Each point is reached from the start by the listed moves, each made once or not at all, plus a little noise. Say if it took an odd or an even number of moves. Then give how often each move was made.
In the rows, 128 means zero.

Moves:
(1): [194  88 107 113 111  97]
(2): [120 178 137  89 143 165]
(3): [145 157 139 159 109 149]
Start: [124  88  98 179 135 106]
Points:
[124  87 100 180 135 106] -> even (0, 0, 0)
[184  99  86 128 131 110] -> even (1, 1, 0)

Moves:
(1): [152 111 156 108 108 151 159  98 128]
(2): [126 137 140 160 111 131 117 139 131]
(3): [108 138 182 141 123  99 149 126 113]
(4): [114 120 114 144 153 118 129 130 139]
(5): [134 127 136 110 153 126 143 133 140]
(6): [117 112 146  95 119 133 134 123 142]
Start: [152 102 126 117 120 129 110  83 126]
Points:
[138  73 223  74 135 115 184  53 145] -> odd (1, 0, 1, 1, 1, 1)
[125 103 217 110 115 106 141  91 139] -> even (0, 1, 1, 0, 1, 1)
[137 110 186 114 140  98 146  85 124] -> even (0, 0, 1, 0, 1, 0)
[132 110 180 129 114 100 133  79 111] -> odd (0, 0, 1, 0, 0, 0)
[149  89 203 107 144 113 179  56 135] -> even (1, 0, 1, 1, 1, 0)
[145  88 239 107  72 130 156  58 127] -> even (1, 1, 1, 0, 0, 1)

Moves:
(1): [145 117 114 129 137 142 135 130 148 115 108]
(2): [143 166 106  96 127  99 155 118 137 124 119]
(3): [143 148 164 143 114 158 136 123 108 150 122]
(4): [166 155 159 142 104 120 134 189 129 153 116]
(5): [104 135 158 148 142 120 147 122 127 120 146]
(6): [118 140  91 130  91 150 166 129 151 135 129]
(7): [101  96 159 116 139 123 140 119 109 133 129]
(8): [117 178 116  84 145 128 133 148 113 103 160]
(9): [133 119 150 121 103 121 135 104 152 110 122]
Start: [129 114 130 130 111 121 140 113 151 124 149]
Points:
[ 95 115 185 100 112  75 199  61 166 102 149] -> even (0, 1, 0, 0, 1, 0, 1, 0, 1)
[ 96 108 229 157 119 137 178  96 112 143 162] -> odd (0, 0, 1, 0, 1, 0, 1, 0, 0)
[114 191 234 125  50 144 239 154 143 130 178] -> odd (0, 0, 1, 1, 1, 1, 1, 1, 1)
[112 127 115  86  56  98 227  71 190 114 135] -> even (0, 1, 0, 0, 0, 1, 1, 0, 1)

Moves:
(1): [159 152 112 116 132 141 141 134 120 166 119 157 140 122 112]
(2): [128 121 111 130 133 125 100 146 121 128 128 139 176 143 155]
(3): [149 104 119 165 144 146 123 132 135 108 146 104 100 110 144]
(4): [133 107 132 118 121 111 114 147 110 131 117 144 120 145 136]
(5): [170 116 115 134 113 142  94 110 106 103  92 135 132 106 151]
(6): [127 114 125 109 149 142 128 132 101 126 122 125 138 124 138]
(7): [122 133 130 139 163 128  98 139  97 122 121 110  93 133 117]
(8): [128  81 116 120 112 131 122 104 118 112 109 182 175 134 120]
(9): [102 150 120 131  98 116 129 129 126 164 130 119 116 143 142]
(10): [139 119 123 133 174 128 116 124 122 122 170 105 129 120 139]
(11): [125 129 142 124 135 142 125 132 118 145 127 103 143 119  92]
(12): [135 147 111  98  80 143 104 121 137 139 130 159  91 141 119]
(13): [127 128 148 121 137 137 115 129 115 144 126 146 144 129 148]
(14): [140 121 121 133 122 125 134 128 121 132 129 120 131 151 153]
Start: [125 118 116 112 124 114 134 114 114  86 113 112 133 122 126]
Points:
[189  68  49  99  98 138  52 125  60 151 138 207 174 179 212] -> even (1, 1, 1, 1, 0, 0, 0, 1, 1, 1, 0, 1, 1, 1)
[185  91 105 138 227 142  85 154  49 112 145  68  91 105  97] -> even (1, 0, 1, 1, 0, 0, 1, 0, 0, 1, 1, 0, 0, 0)
[112  87  58  76 137 129  34 114  42 103 128 157 155 163 161] -> odd (0, 1, 0, 0, 0, 1, 1, 1, 1, 1, 0, 1, 0, 0)
[121  85 111  63  32 126  79 107  64 157  85 187 158 187 139] -> odd (0, 0, 0, 1, 0, 0, 0, 1, 1, 0, 1, 1, 1, 1)
[210 124  66  67 130 173  23 127   7 121  56 179 151 145 195] -> even (1, 1, 0, 0, 1, 1, 1, 0, 0, 0, 0, 1, 1, 1)

Moves:
(1): [137 122 116 128 127 134 142 123 129 174 113 122 121 136 121 143 111 130
 114 153 110 139]
(2): [127 124 123 124 134 113 124 137 130 127 130 131 127 136 122 143 115 134
 138 108 132 121]
(3): [120 125 122 126 123 120 141 129 130 127 131 128 143 111 140 122 113 129
 156 134 118 127]
(4): [129 126 113 131 156 130 136 142 112 133 135 105 100  96 122 125 136 114
 134 131 138 151]
(5): [117 140 129  97 139 136 133 118 135 137 133 116 129 106 143 126 132 117
 116 127 120 157]
(6): [131 118 124 107 146 135 125 127 118 129 103 125 129 135 139 138 117 123
 118 132 122 128]
(7): [126 113 149 128 133 106 119 126 149 137 117 112 152 126 155 123 121 138
 108 129 146 154]
(8): [154 113 122 105 142 142 133 135 137 122 107 128 102 138 134 143 129 142
 134 137 133 116]
(9): [142 147 121 118 121 142 131 151 134 130 117 101 105 112 133 128 147 129
 128 118 117 119]
(10): [117 131 157 125 135 126 104 108 149 120 110 152 112 130 136 111 131 139
  98 119 126 109]
(11): [148  90 106 157 159 116 127 115 107  91 141 150 137 152 113 136 120 122
 139 115 101 142]
(12): [135 116 131 151 139 120 145 136 136 136 147 125 130 123 134 128 130 134
 114 102 143 134]
(13): [139 145 107 147 126 147 102 148 108 124 143 135 152 120 131 122 120 123
 130 171 150 139]
(14): [124 135 123 135 131 130 117 116 128 110 132 118 128 125 139 119 115 127
 111 120 150 133]
(15): [129 127 113 141 125 138 131 144 137 138 123 114 139 122 123 128 133 135
 136 121 141 131]
(16): [120 152 103 144 123 117 145 172 136 102 130 127 138 121 136 113 129 134
 163 123 143 132]
(17): [128 138 131 134 131 131 130 129 118 136 126 122 120 133 126 145 126 143
 133 118 135 130]
(18): [118 115 136 135 129 126 122 128 126 116 136 132 124 137 128 135 115 133
 125 121 127 127]
(19): [117 141 132 119 129 125 126 127 109 131 121 128 121 103 114 169 109 146
 113 132 139 130]
(20): [139 120 136 138 150 124 127 134 135 116 138 107 130 130 127  96 121 136
 111 105 149 145]
Start: [158 137 107 109 132 110 129 163 123 118 110 127 133 120 140 112 151 115
 138 111 110 107]
Points:
[198 117  83  91 249 134  91 179 109  82  82  83  91  52 199 141 125 134
  48 110 157 182] -> even (0, 0, 0, 1, 1, 1, 1, 1, 1, 1, 1, 1, 1, 1, 0, 0, 0, 0, 1, 0)
[166 101  96  86 200  99 135 134  92 154  65 106 147 115 155 198  93 140
  82 118  86 194] -> odd (1, 0, 0, 0, 1, 1, 1, 0, 0, 0, 1, 0, 0, 0, 0, 0, 1, 0, 1, 0)
[159  96  96 148 196  78 114 192 137  94  97  95 115  99 157 128 128 149
 153  44 113 139] -> even (0, 1, 1, 1, 0, 0, 1, 0, 1, 1, 1, 0, 0, 0, 1, 0, 1, 1, 0, 0)
[172 103  95 153 214  82 143 157  89 139 109 137  73 104 104 182 104 153
  97  66 114 141] -> even (1, 1, 0, 1, 0, 0, 0, 0, 0, 1, 1, 1, 0, 0, 0, 0, 1, 0, 1, 0)
[175 122  82 144 228  87  92 192  88  85 100  96 125  58 180 150  89 151
  95  74 161 161] -> odd (0, 1, 1, 1, 0, 1, 1, 0, 1, 1, 1, 1, 1, 1, 0, 0, 1, 0, 1, 0)
[166 101  75 112 247 118 135 144  58 109 112  68  91  92 130 163  73 126
  74  83 122 208] -> even (1, 0, 0, 1, 1, 1, 0, 0, 0, 0, 1, 0, 0, 1, 0, 0, 1, 1, 1, 1)

Moves:
(1): [144 114 137 114 134 119 127 123 134 127 111 124 123 118 161 123 125 131
 109 125 144 128 139 131]
(2): [123 120 115 123 127 114 138 124 127 130 129 124 113 124 127 120 126 135
 129 125 144 150 143 124]
(3): [115 142 141 123 126 137 112 125 124 109 127 135 125 139 115 105 129 125
 125 137  95 134 130 126]
(4): [127 142 157 129 129 120 123 131 125 136 133 133 121 132 121 131 143 122
 102 129 159 108 132 125]
(5): [116 143 129 134 130 128 112 129 146 139 115 130 144 129 122 117 135 132
 133 116 128 127 126 128]
(6): [129 140 134 114 125 111 124 111 142 113 119 140 165 125 138 132 103 136
 118 130 149 105 132 120]
(7): [123 122 139 148 140 133 121 128 158 122 130 123 121 125 127 140 133 133
 131 111 128 160 137 135]
(8): [122 115 117 136 129 115 140 142 122 137 133 115 130 135 122 138 127 145
 130 125 113 113 126 128]
(9): [124 123 128 120 123 124 134 133 132 128 122 122 135 138 135 130 117 104
 124 126 134 123 133 114]
(10): [142 128 125 132 124 146 143 143 134 130 124 140 112 137 129 113 126 118
 145 130 138 109 140 123]
(11): [134 126 107 119 113 144 144 140 124 117 119 120 115 140 143 137 124 136
 125 126 136 116 126 110]
(12): [140 123 130 134 113 131 143 139 127 128 118 148 122 145 132 132 128 117
 135  98 156 129 140 132]
(13): [119 122 130 133 121 120 126 122 147 140 134 119 146 159 139 124 124 134
 134 133 128 130 122 117]
(14): [122 122 126 116 134 148 138 119 146 129 124 132 121 139 127 112 128 122
 123 121 134 148 111 124]
(15): [129 134 100 140 131 119 117 122 130 124 129 120 128 133 144 122 102 106
 123 145 125 112 119 133]
(16): [116 117 124 122 133 140 128 128 122 130 123 133 129 130 137 136 126 125
 118 141 120 122 130 136]
(17): [135 128 135 121 133 126 136 132 112 124 112 121 119 134 104 143 130 132
 140 131 139 133 128 147]
(18): [117 108 129 132 113 131 150 115 113 120 109 117 138 117 118 114 149 138
 126 147 139 126 123 119]
(19): [137 138 135 138 134 124 110 133 117 126 127 137 139 125 128 127  99 137
 132 118 128 113 139 121]
(20): [137 107 114 127 143 112 124 145 131 127 136 130 123 131 135 122 130 135
 129 130 133 143 124 131]
(21): [137 109 133 137 148 136 107 118 144 132 140 110 114 125 127 141 141 108
 135 113 139 100 141 149]
(22): [132 127 137 124 117 138 129 136 130 129 130 117 131 121 116 119 127 134
 116 139 132 122 127 136]
(23): [118 134 130 137 134 137 140 132 129 119 141 120 132 132 139 124 120 120
 141 130 129 128 118 126]
(24): [137 129 126 125 136 142 130 119 130 129 129 107 145 131 111 129 136 121
 114 144 129 122 136 134]
Start: [131 117 120 137 144 140 114 138 109 118 147 137 119 136 145 139  98 130
 130 124 130 154 123 110]
Points:
[130  81 107 159 150 166 116 132 194 107 146 132  79 219 165  99  72  53
 154  83 169 174 158 108] -> even (0, 1, 1, 0, 0, 0, 1, 0, 1, 1, 0, 1, 1, 1, 1, 0, 0, 0, 0, 0, 1, 0, 0, 0)
[157  96 105 107 151 142 126 155 120 103 134 134 161 150 150 114  33 121
 102 155 184 110 175  97] -> odd (0, 1, 0, 0, 0, 1, 0, 0, 1, 1, 0, 0, 0, 0, 0, 1, 0, 0, 1, 1, 0, 1, 0, 1)
[154  91 114 155 176 150 114 151 185  93 154 104  99 200 170 127  34 118
 140 114 249 110 143 109] -> odd (0, 1, 0, 1, 0, 1, 1, 0, 0, 1, 1, 0, 1, 1, 1, 0, 1, 0, 1, 1, 1, 1, 1, 0)
[131  95  84 168 166 165 100 105 177  95 113  81 176 150 145 140  68 134
 108 112 171  85 131 102] -> odd (0, 0, 0, 0, 1, 1, 1, 1, 0, 0, 1, 0, 0, 1, 1, 0, 0, 1, 1, 0, 1, 0, 0, 1)
[126  49  65 109 163  97 100 132 152  90 129  93 131 198 228 135  36 113
  93 147 157  97 150  97] -> even (1, 1, 1, 0, 0, 1, 0, 1, 1, 0, 1, 0, 1, 0, 1, 1, 0, 0, 0, 1, 1, 0, 0, 0)
